Each row is a point. Each copy is the shape, with its points in the same order, turned, moved and blurred by noise. Say if it was mirrored as well.
In the rows, 128 means zero.

Shape:
[[155 110 164]
 [212 200 168]
 [144 135 121]
 [149 110 156]
 [109 129 133]
 [146 120 126]
 [105 147 115]]
Copy 1:
[[170 154 147]
 [249 135  63]
 [150 131 105]
 [156 156 144]
 [130 113 137]
 [138 146 118]
 [124 103 110]]
Copy 1 is: mirrored
Copy 2, 7 rows:
[[102  82 135]
 [  9  99  87]
 [109 132 119]
 [110  86 130]
 [122 134 151]
 [121 118 119]
 [121 157 149]]
Copy 2 is: mirrored

Shape (9 x 4):
[[141 143 185 110]
 [120 152 129  81]
 [107  82 179  86]
 [176 133 113 168]
 [164 159 102 113]
 [140 214 180  96]
 [ 91 215 159 127]
 [171 226 113 194]
 [ 77 121 122 140]]
Copy 1 (9 x 4):
[[152 168 133  97]
 [109 154  86 112]
 [ 93 142 161  71]
 [175  98 122 160]
 [150 121  71 139]
 [166 215  84 114]
 [131 224 100 165]
 [214 161  83 214]
 [ 86 141 142 163]]
Copy 1 is: only turned
Copy 2 (9 x 4):
[[182 100 170 111]
 [164 129 121  89]
 [164 173 192 107]
 [162  95 111 186]
 [168 106  92 122]
 [186  54 151  66]
 [137  52 140  67]
 [143   7  83 150]
 [ 90 130 146 118]]
Copy 2 is: mirrored
Copy 3:
[[126 104  99 145]
 [123 151 100  91]
 [ 78  67  88 118]
 [150 135 183 147]
 [162 158 144 101]
 [150 165  50 157]
 [ 97 180  84 169]
 [183 203 168 190]
 [ 52 142 145 134]]
Copy 3 is: mirrored
Copy 4:
[[114  94 188 124]
 [123 149 150  89]
 [113  68 125  98]
 [192 137 160 170]
 [192 172 157 113]
 [ 97 156 219 120]
 [ 79 177 186 143]
 [160 223 196 209]
 [116 137  98 149]]
Copy 4 is: only turned

Shape, 10 rows:
[[196 127 115 157  94 163]
 [ 78 120 189 172 137 128]
 [129 110 177  65 132  81]
 [108 173 193 112 152 156]
 [ 98 165 126  91 129 152]
 [129 136 113 127 108 106]
 [167 148  90  76 162 133]
 [ 99 120 174 102 102 173]
 [128 163  88 150 108  91]
 [193 112 180  82 198 173]]
Copy 1 (10 x 6):
[[202 142  94 181  85 138]
 [120  88 178 109 100 121]
 [160 132 121  76 144  43]
 [156 170 193  92  96 106]
 [141 188 134  93 125 134]
 [133 143  99 138 114 107]
 [177 198 114 149 165 107]
 [177 133 136  65 100 141]
 [103 163  95 165 108 113]
 [249 155 186 129 163  92]]
Copy 1 is: only turned
Copy 2, 10 rows:
[[119  54  96 186 128 112]
 [165 151 186 151  99 106]
 [173 134 100  59 120 116]
 [180 137 164 131 174 127]
 [127 152 120 131 178 140]
 [117 129  98 135 125  98]
 [148 131  41 139 167 137]
 [129 113 161 117 141 167]
 [ 93 147  87 158 135  64]
 [234  97  81 144 160 168]]
Copy 2 is: mirrored

Shape (10 x 6):
[[174 100  73 137  55  97]
 [ 89 180 184  79 160 155]
 [ 71 110 103 136 109 209]
 [171 123 143  28 161  90]
 [164 109 221 104 166 143]
 [127 118 186 143 153  87]
 [176 113 116 123  67 146]
 [ 72 160 181 114 111  86]
 [ 70 101 212 143 109 131]
 [ 61 105 194  74 134 136]]
Copy 1 (10 x 6):
[[ 84  96 156  52 163 169]
 [182 178  88 186 102 124]
 [140  85  90 117 129  48]
 [160 192 138  89  54 187]
 [187 150 195 166  68 139]
 [181 172 189 137 151 133]
 [ 96  88 147 103 129 157]
 [141 198 126 167 172 125]
 [143 168 180 179 148  68]
 [139 198 133 159 102  71]]
Copy 1 is: mirrored
Copy 2 (10 x 6):
[[101  72 150  80  46 137]
 [149 189 140  94 213 131]
 [118 196 167 166 104 179]
 [ 89  77 167  52 205 130]
 [147 149 212  96 190  59]
 [145 116 138 131 168  60]
 [127 119 179  73  69 131]
 [127 161  80 107 161  85]
 [118 191 139 140 142  49]
 [ 79 192 144 122 185  89]]
Copy 2 is: only turned
Copy 3:
[[122 115  45  97  94  69]
 [138 123 221 114 181 147]
 [ 66 135 112 131 134 193]
 [123  83 172 114 195  23]
 [104 158 218 156 133  60]
 [118 110 200 118  79  78]
 [119 159  81 125 123  83]
 [140 109 197  55 112 128]
 [ 76 161 207  79  88 131]
 [ 68 131 212  71 154 127]]
Copy 3 is: mirrored

Shape (12 x 8):
[[106 179 165 181 136 136 162 104]
 [104 196 171  81 120 180 144 154]
 [109  65 167 176 130 173 106 140]
 [109 164  87 174  77 154  94  31]
 [ 84  98 144  64  76 180 166  93]
 [ 96 169 113 179 165 106 147 115]
 [ 96 142  93 154 110  88  59 109]
 [154 101 132  66 166 142 109  88]
 [183  78 153 127 133 105 126  42]
 [114  63  83  52 114 157 142  35]
 [156 122 148  48 137 141 185 139]
 [204 196  66 103 118 159  98 149]]
Copy 1, 12 rows:
[[142 191 146 110 122  95 163  55]
 [ 62 178 178  77 140 151 141 112]
 [147 121 153 202 131 134 160 107]
 [195 189 116 121  93 129  43  71]
 [ 64 137 119 135  60 182 113 106]
 [165 181  98  96 144  81 159  92]
 [165 138 110 125 140  66  67 126]
 [111  75  94 103 156 173 112  88]
 [155  57  98 127 109 136 113  26]
 [110  94  43 121  74 204  80  98]
 [ 71  87 129  63 106 166 171 106]
 [179 116 177  16 152 158  91 142]]
Copy 1 is: only turned
Copy 2, 12 rows:
[[ 87 156 157 156 168 166  99 164]
 [ 84 160 156  80 186 128 175 118]
 [130  55  97 109 161 154  97 128]
 [ 85 180  78 120 105 100  47 127]
 [ 36 115 121 104 136 111 158  56]
 [118 149 146 191 158 119 107 167]
 [121 132 111 120 107  63  88 184]
 [163 126 176 115 158  88 112  51]
 [141 113 183 143  94 130  54  58]
 [ 85 125 122 153 122  58 109   7]
 [122 127 200 133 144 137 193  64]
 [203 224 121  91 123 108 156 127]]
Copy 2 is: only turned
